Rows are points. Each copy is the shape, with its points in the same order, turned, moved and blurred by noise. Some copies are also mirrored. Which?

Shape (7 x 2)
[[-13 -38]
 [ 30  26]
 [-53  26]
 [ 28   2]
 [ 32  -6]
 [  2   4]
 [ 32 -20]]
Copy 1 (7 x 2)
[[ 29 -26]
 [-40  13]
 [ 37  50]
 [-26  -8]
 [-24 -18]
 [ -8   8]
 [-21 -26]]
Copy 1 is: mirrored
Copy 2 (7 x 2)
[[-35   9]
 [ 42  -2]
 [-12 -64]
 [ 23  12]
 [ 19  19]
 [  8  -9]
 [  9  30]]
Copy 2 is: mirrored

Shape (7 x 2)
[[-43   6]
 [  2  18]
 [ 22   5]
 [ 12  -3]
 [-49  39]
 [  8 -25]
 [-40  -9]]
Copy 1 (7 x 2)
[[-34  17]
 [ 13  23]
 [ 26   7]
 [ 16  -4]
 [-36  48]
 [ 11 -22]
 [-31   1]]
Copy 1 is: only turned
Copy 2 (7 x 2)
[[-59  -5]
 [-13 -13]
 [  4  -1]
 [ -5  10]
 [-62 -36]
 [-14  30]
 [-59  10]]
Copy 2 is: mirrored
Copy 3 (7 x 2)
[[-14  38]
 [ 25   5]
 [ 29 -15]
 [ 10 -15]
 [ 15  57]
 [ -8 -21]
 [-24  22]]
Copy 3 is: only turned

Shape (8 x 3)
[[ -1  17  12]
 [ -7  -3  38]
 [ 43  38 -23]
 [ 48  11  11]
 [-32   3 -27]
 [-17 -18 -11]
 [ 38 -31   6]
 [-26  37   7]]
Copy 1 (8 x 3)
[[ 21  12 -16]
 [ 25   2  16]
 [ 29  -6 -73]
 [ 38 -29 -38]
 [-29  28 -22]
 [-23   1  -8]
 [  7 -48 -14]
 [ 15  44 -16]]
Copy 1 is: only turned
Copy 2 (8 x 3)
[[-17 -10 -15]
 [ 15 -16 -41]
 [-66  17 -15]
 [-41  20 -43]
 [  4  11  27]
 [ 13  11  -1]
 [-10  45 -45]
 [-18 -34   2]]
Copy 2 is: mirrored
Copy 3 (8 x 3)
[[-20  -1 -15]
 [-33  22   9]
 [-11 -61  -9]
 [-18 -34  24]
 [ 16  15 -41]
 [ 17  20  -5]
 [  8  -9  38]
 [-25   4 -45]]
Copy 3 is: mirrored

Shape (7 x 3)
[[ 13  28  57]
 [  5 -16 -21]
 [ -2 -10  56]
 [-30  27  18]
 [ -4  16  32]
 [-16   9 -24]
 [ -2 -29  -5]]
Copy 1 (7 x 3)
[[ 68  15 -14]
 [-17  -6  10]
 [ 50  29  20]
 [ 18  41 -31]
 [ 36  16 -12]
 [-19   6 -17]
 [ -8   9  25]]
Copy 1 is: only turned
Copy 2 (7 x 3)
[[-46 -52 -11]
 [ 14  16  -1]
 [-39 -36  22]
 [ 11 -53  -7]
 [-19 -41  -4]
 [ 30  -7 -18]
 [  6  10  19]]
Copy 2 is: only turned
Copy 3 (7 x 3)
[[-54  50 -12]
 [ 16 -10  -5]
 [-39  24 -45]
 [-53 -12   3]
 [-41  22 -10]
 [ -6 -26  20]
 [  4 -12 -24]]
Copy 3 is: mirrored
Copy 4 (7 x 3)
[[-10   6  66]
 [  6  12 -22]
 [-32  17  42]
 [-11 -34  31]
 [ -9  -4  40]
 [ 12 -20 -15]
 [-14  16 -19]]
Copy 4 is: mirrored

Shape (10 x 4)
[[ 16  42 -34 -51]
 [  6   0  22 -34]
 [-37 -15  17  12]
 [ 17 -11  65   0]
 [ 35 -30 -10  -2]
 [ 17   0 -35  23]
 [-17   7  -1  -2]
 [  8 -23  -7  25]
 [-29  21 -44 -15]
 [-28 -50  -9  33]]
Copy 1 (10 x 4)
[[ 63   6 -36  11]
 [ 22  -8  13 -26]
 [-31 -39  -2 -14]
 [-19  12  29 -55]
 [ -2  17  28  22]
 [-13  13 -18  37]
 [ -5 -18 -17  -7]
 [-31   1   8  18]
 [ 19 -34 -44  26]
 [-50 -39  19  24]]
Copy 1 is: only turned
Copy 2 (10 x 4)
[[  7 -46  23 -55]
 [  9   5  30   0]
 [-25   9 -15  30]
 [ 10  57  13   9]
 [ 47  -4 -14   8]
 [ 22 -24 -44 -21]
 [-14  -6  -7   9]
 [ 15  -4 -43  11]
 [-27 -54  -8 -17]
 [ -3 -12 -42  47]]
Copy 2 is: only turned

Shape (9 x 4)
[[-64   8  22  -9]
 [ 11 -17 -11 -47]
 [ 39  -7   4  -3]
 [  2  27  -3   8]
 [-28  31   2 -44]
 [ 22  40   0  19]
 [-22  39 -24   2]
 [ 22 -53   6 -22]
 [ -6  24  10 -27]]
Copy 1 (9 x 4)
[[-31   4  -1 -73]
 [ 28 -30  10  -4]
 [ -4  -5   3  30]
 [-14  24  25  -5]
 [ -2 -12  44 -46]
 [-25  33  33  18]
 [  2  39  38 -32]
 [ 17 -32 -30  14]
 [-14  -9  33 -17]]
Copy 1 is: only turned
Copy 2 (9 x 4)
[[  2  66  13  27]
 [-39  -9 -20  38]
 [-20 -25  -6   3]
 [  9   5 -20  -5]
 [-22  42 -32  12]
 [ 12  -6 -27 -26]
 [ 24  23 -46   9]
 [-37 -29  31  42]
 [-29  22 -25   2]]
Copy 2 is: only turned
Copy 3 (9 x 4)
[[-37  58  39   5]
 [-31 -22  -3 -14]
 [ 19 -23  12   1]
 [ 16  26   6  -9]
 [-32  32  11 -36]
 [ 42  20   2 -11]
 [ -1  47 -13 -15]
 [-18 -48  24  21]
 [-10  17  14 -29]]
Copy 3 is: only turned
Copy 4 (9 x 4)
[[  2  26 -24 -41]
 [ 55   8   8  35]
 [ 11 -19  10  49]
 [  1 -35 -15   5]
 [ 48  -7 -39 -12]
 [ -5 -50 -18  24]
 [ 23 -42 -11 -24]
 [ 21  30  30  58]
 [ 26  -4 -27  13]]
Copy 4 is: only turned

Shape (11 x 6)
[[-23   2   1  16 -22 -30]
 [ 21  37  24  -5  19  47]
 [ 23  18  -1   3  32  24]
 [-16 -13 -16  -7 -31 -35]
 [ 22 -38 -18  38   5  37]
 [ 21   9 -33  36   5  41]
 [ -2 -15  24  15 -42 -35]
 [-50  -6   3   7 -45 -18]
 [-35 -28  13   6 -20 -24]
 [  3 -14 -19  57  20  10]
 [-38  -8 -10 -18 -16 -21]]
Copy 1 (11 x 6)
[[ 23   7   6 -31 -42  -8]
 [  2  18 -11   5  55  14]
 [ 15  -1  -3  24  31 -10]
 [  3 -17   1 -31 -53  -9]
 [ -7  31 -39  23  -4 -57]
 [  5  25 -42  40  -1 -13]
 [ 18   1 -10 -66 -34 -25]
 [  2  18   8 -46 -61   7]
 [ -1  11  20 -40 -45 -26]
 [ 33  30 -20  33 -18 -43]
 [-14  -7  25 -25 -48  -1]]
Copy 1 is: mirrored
Copy 2 (11 x 6)
[[  6  42 -33  16 -10  -1]
 [-42 -34  17  24  27 -14]
 [-17 -38  13  11   1  -1]
 [  9  50 -39 -12   2   8]
 [ 45 -35 -35  17  19 -10]
 [ -8 -51 -42  18  12  -6]
 [ 22  59 -13  28  18  -1]
 [  1  65 -48   3  -4 -25]
 [ 24  52 -21  -4  -1 -28]
 [ 39 -26 -32  35 -19 -10]
 [ -1  41 -33 -30 -14 -13]]
Copy 2 is: mirrored
Copy 3 (11 x 6)
[[ 10 -38   3   3  26  17]
 [-31  43 -38 -22  10 -13]
 [-17  19 -13 -11 -10 -32]
 [ 34 -32  13  22  22   4]
 [ 32   3 -12 -36 -48  -6]
 [ 14  24   0 -56  -9 -27]
 [ 28 -41 -25   7  14  26]
 [ 18 -27  18   3  32  46]
 [ 16 -38  11  14   2  38]
 [  1 -28   4 -51 -31 -11]
 [ 11 -21  26  22  16  18]]
Copy 3 is: mirrored
Copy 4 (11 x 6)
[[  5  15 -23  -2 -21  32]
 [  0  26   1  10  66 -26]
 [ -2  18   9  -1  27 -37]
 [ 10  -1 -33 -22 -34  27]
 [ 39  54 -13 -30  -1 -47]
 [ 29  43  27 -33  20 -24]
 [ -2  34 -56 -13 -17  33]
 [ 37   8 -33   0 -20  52]
 [ 24  16 -47  11 -33  17]
 [ 23  57  19 -12 -25 -28]
 [ 22 -18 -28   4 -22  19]]
Copy 4 is: mirrored

Shape (9 x 6)
[[  3  24  -2  -8  30 -26]
 [  0   4   5  13  56 -29]
 [ -2 -11  -5 -30   1  48]
 [ 12  22  23   4  30 -47]
 [ 14 -41  14 -39   5  29]
 [  0  24  18  -1 -45  15]
 [ 47  17 -11  -7 -33  19]
 [ 14   2  13 -53  10  31]
 [-29   3  -8 -12  30 -65]]
Copy 1 (9 x 6)
[[ 19   0 -41  19  -9 -13]
 [-11  16 -50  28   3 -41]
 [ 18   6  44 -15 -11 -20]
 [ 13 -16 -56  33   8 -28]
 [ 17  11  42   6  26 -29]
 [  4 -60   7 -17  -8  -2]
 [ 14 -40  29  28 -20  10]
 [ 48  -7  26  -1   4 -35]
 [  5  23 -69   3  20   2]]
Copy 1 is: only turned
Copy 2 (9 x 6)
[[ -2  24  -2  11  24   4]
 [ -3  55  -4   1  10 -18]
 [-55 -40   2  12  -1 -18]
 [ 17  39  13   4  39  -8]
 [-52 -26  12  30  17 -53]
 [ -1 -53  33 -12  19   5]
 [  0 -57 -17  -6  40 -18]
 [-60 -26   9  18  38 -14]
 [ 19  45  11  47   7   6]]
Copy 2 is: mirrored
Copy 3 (9 x 6)
[[ 11  15  24 -13  -5  36]
 [ -8  -3  41 -27  -1  49]
 [ 15  -7 -22 -51  -4 -27]
 [ -6  13  37  10 -23  42]
 [ -9 -17 -39 -47 -29 -10]
 [ 19   6   5  11 -11 -45]
 [-11  42 -10 -11  -7 -41]
 [ 22   9 -25 -50 -35 -10]
 [ 15  -4   8  15   7  72]]
Copy 3 is: only turned

Shape (14 x 8)
[[-25 -20  13  18 -23  -7 -22  -1]
 [ 24 -19  12  -2 -17 -27 -30  33]
 [  0  45 -17  22  20  34 -37 -20]
 [ -6  -3 -15  30 -48   5   6 -27]
 [ 41 -20 -10 -42  -3 -43 -30  23]
 [  0  52   5  27 -38 -10 -15  11]
 [-10  49  10  -3  26  39  33  15]
 [-30   5 -31 -20  -3   1 -17 -19]
 [-17  44 -41 -43 -38  11 -24   1]
 [ -8  35 -34 -16 -32 -30  45  18]
 [ 34 -14  -5  26 -14  23  -2   2]
 [-41 -10  18  15  20 -29 -21  -9]
 [-20 -12  21  -1  26  34  17  52]
 [-22  20 -30   4  -1 -33  38  38]]
Copy 1 (14 x 8)
[[-23  15  -9 -20  12 -45 -25  19]
 [-33  47 -11   9  33  -2 -10   7]
 [-21  16  68 -33 -23 -25 -13 -41]
 [ 13  25  23 -39   6 -42  -2  31]
 [ -6  60  -7  46  23  10 -17 -17]
 [-11  18  35 -35  41 -44  27  -9]
 [-17 -42  27 -21 -31  -5  31 -30]
 [ 10   3  28  14  -7 -44 -26  -6]
 [ 12  11  58  37   8 -58  16 -16]
 [ 47 -18  16  11  42 -10  29   7]
 [-16  40  20 -32 -18   7   3  21]
 [-25 -13 -12 -19  13 -37 -53 -15]
 [-52 -36  -6   0 -23   8   8   3]
 [ 11 -32  11   7  44   6   3  12]]
Copy 1 is: only turned
Copy 2 (14 x 8)
[[ 15  22  25 -33 -45 -23  -6   2]
 [  1  -4  68 -42  -7 -30  -8 -15]
 [  2  22  30  51 -15 -18   5  40]
 [  3  52   7  -2 -38 -40   7 -22]
 [  5  -2  79 -33  25 -17 -39 -28]
 [ 24   1   6  13 -11 -72  14   2]
 [ -2 -29 -12  33   6  10  32   3]
 [ 22  24  20  13 -25   8 -41  -1]
 [ 69  18  27  40   4 -21 -26 -19]
 [ 18 -12 -18  14   6 -35 -25 -58]
 [-26  28  43   1 -14 -24  25 -15]
 [ -6  -1   9 -34 -35  -6 -35  36]
 [-10 -45  28 -14 -31  31  30 -11]
 [ -3 -41  -5   8 -21 -30 -29 -45]]
Copy 2 is: only turned

Shape (11 x 8)
[[-33  11 -20  11 -25 -14   2   3]
 [ 27  -5  16   9  52  20   1  -5]
 [ 56 -38  -5  30  19   1  17  -3]
 [-27   2  76  25 -15 -25   2 -80]
 [ 69  -6   4  19  12 -10 -11  12]
 [-52  18 -32 -31   3 -24  24 -23]
 [-22  36 -34 -11  -9 -10  -6 -23]
 [-25  -1 -24 -21  12 -39 -16 -24]
 [ 51 -11  37 -14  16 -12  23  14]
 [-18   2 -32 -33 -22   6  -5 -31]
 [ 23 -32  22   3  20   7 -15  12]]
Copy 1 (11 x 8)
[[ 41  -7 -15 -14 -12   8  18  19]
 [-13  20  19  38   4 -37  -4 -25]
 [-30  19  18  -1  43  -1   5 -34]
 [ 25 -22 -51  82 -19  55   1 -38]
 [-50  10  25  10  24  -1  -5   5]
 [ 76  22  12  -3 -44  14  17  -1]
 [ 36   8  10   5 -40   7  39  22]
 [ 35  49  -4   7 -31  23   9  11]
 [-25  -2  31  13   3   4 -44 -25]
 [ 22  16  -2 -18 -53  13  35 -11]
 [-24  20 -11  11   3 -21 -25 -18]]
Copy 1 is: only turned
Copy 2 (11 x 8)
[[ 10 -34  -8   4   7  -5  18   6]
 [-37  24 -15   3  -4  14 -65 -11]
 [-54  44 -30  19  24  21 -21  14]
 [ 17 -12 -10 -36 -46  64 -26  76]
 [-33  53   1   8  31 -10 -29  23]
 [ 47 -50 -20   2  21  30  -2 -21]
 [ 23 -26   5 -26  22   3   8 -17]
 [ 18 -35  10  10  38  31 -18   5]
 [  3  61 -19  31   4  10 -45  19]
 [ 14 -14  16  -5  14  35  19 -25]
 [-32  23   9  35  -4  11 -40  12]]
Copy 2 is: only turned
Copy 3 (11 x 8)
[[ -2   9 -18  27 -32  -5  17 -10]
 [ -4 -22  51  -5  18  15 -20  19]
 [-19  -4  17   1   9  18 -34  68]
 [ 69 -17   8 -42 -34  15  67  35]
 [-34 -16   3   0  41  19 -13  47]
 [ 20  27   6  25 -44  38   8 -44]
 [ 20   8 -16  34  -3  16   8 -29]
 [ 10 -12 -18   2 -29  40  -8 -26]
 [-36   9  34 -31  27  38   8  37]
 [ 27  33 -19   6  -6  14 -12 -28]
 [-24 -14  21 -32  10   2 -20  22]]
Copy 3 is: only turned
Copy 4 (11 x 8)
[[  2 -30  23 -17 -11  19 -12  15]
 [ -7  39 -37  26   2  -6   7 -10]
 [-42   8 -40  -3 -12 -41  26  -7]
 [ 32  18  24  35 -74 -48 -59  30]
 [-25  33 -10 -22  -3 -30  35 -25]
 [-14 -19   9  -6  11  31 -69  33]
 [ -8 -12  28  -9   9  22 -47  -9]
 [ -6   2 -10 -34  -5  15 -57   6]
 [-13  42 -13  -4  16 -42  21  28]
 [  5 -34   3 -14  24  -6 -51  -6]
 [ 12  23 -38 -10  -6 -20  19   2]]
Copy 4 is: only turned
